Each row is a point. The points of each table are mixes of a few directions, plus a little noise. How many directions does each table use, and how many do they share? Where both have some left over, give the other angles between the two spaces (their principal angles), to ten degrees, smallest first.
In the rows, zero is written as 128.

First:
[[110 191 171]
 [159 148 122]
 [139  98 106]
 [163 146 119]
 [ 68  56 122]]
Second:
[[125 126 129]
 [114 119 131]
 [209 180 112]
 [ 65  87 141]]
Directions: first 2, second 1, shared 1

First, 5 rows:
[[108 124 123 142]
 [161 179 159  78]
 [ 96 117 116 171]
 [200 154 150 103]
 [ 73  67  93 147]]
Second, 7 rows:
[[137 202 162 123]
 [126 109 120 129]
 [121  65  99 132]
 [134 176 150 126]
 [137 208 165 123]
 [116  24  81 133]
 [126 111 120 129]]
Directions: first 3, second 1, shared 1

First (10 x 8):
[[111 176 171  85  92 150  77 119]
 [111 166 172 139 115 141 182 124]
 [134 156  32 222 160 129 141  93]
 [ 99 178 206 121 111 140 200 138]
 [104 138  79 154 196 115 177 168]
 [146  69 101 112 136 148 105 130]
 [143  94 165  87 108  93 100 141]
 [147 146 147 154  92  85 119  96]
 [159  83  88 145 124 114  94 108]
 [125  75 117  62 147 163  85 161]]
Second:
[[ 54 127 100  55 146  70 159  79]
 [117 100 155 147 136 177 122  52]
 [103 162 141  98  86 165 146 194]
 [ 77 145 135 108  86 149 142 181]
 [110 130 108 130 115  89 125 174]
 [214 102 139 198 162 141  94  87]
 [173 104 111 163 166  86 107  93]
 [176 154 135 126 125 147 129 164]]
Directions: first 5, second 4, shared 1; angles 40, 90, 90

First, 8 rows:
[[111 129 168  96 190 149 139 141 101]
 [179 121 101 164 134 140 137 140 164]
 [163 120 118 136 122 154 167 120 172]
 [103 140 123 130  96  73  66 128  87]
 [115 118 107 132 106 168 150 109 189]
 [ 85 127  81 189 109 144 124 145 121]
 [151 145 221  20 179  53  45 119  79]
 [116 124 105 159  86 143 194 121 111]]
Second, 10 rows:
[[148 117 140  95 145  97  93 120 123]
 [150  87  86 138 147 122 117 124 144]
 [147  85  78 149 144 130 125 127 148]
 [ 96 146 110 181 101 177 183 141 135]
 [121 137 133 132 122 134 136 130 126]
 [ 63 245 245 103  73 148 163 138  82]
 [137 101  90 150 135 137 135 129 143]
 [182  64  95  93 174  77  65 112 141]
 [ 72 198 170 158  80 176 189 143 112]
 [163 100 133  82 158  81  74 115 126]]
Directions: first 5, second 2, shared 1; angles 50

First (9 x 12):
[[135 124 152 100 103 158  95 188  45 175 142  39]
 [134 124 147 103 106 153 101 177  58 167 141  53]
 [121 132 105 157 153 100 161  71 208  83 114 215]
 [133 127 141 113 113 145 110 160  83 154 135  79]
 [126 129 120 138 137 117 139 109 156 113 124 160]
 [124 130 109 150 149 105 154  81 194  92 118 199]
 [131 126 138 117 117 139 115 151  96 145 133  93]
 [119 133  99 163 161  91 169  54 231  71 111 238]
 [132 126 141 112 113 146 108 161  82 155 136  79]]
Second:
[[108 181 184 144  60 188 149 142  70 136 104  28]
 [ 96 149 125 134 112 140 146 105 141 102 135 103]
 [140  48 121 134 101  94 111 163 104 136 123 171]
 [131  80  96 201 102 131 182  97 127 107  94 177]
 [116 210 168  95 146 122 124 106 180 117 135 143]
 [161 140 132  93 192 123  84 143 153 137 121 103]
 [139 151  98 121 163 101 150 102 143 161 174 243]
 [133  65 100 102 148 124  78 167 105 128 139  56]]
Directions: first 1, second 6, shared 1
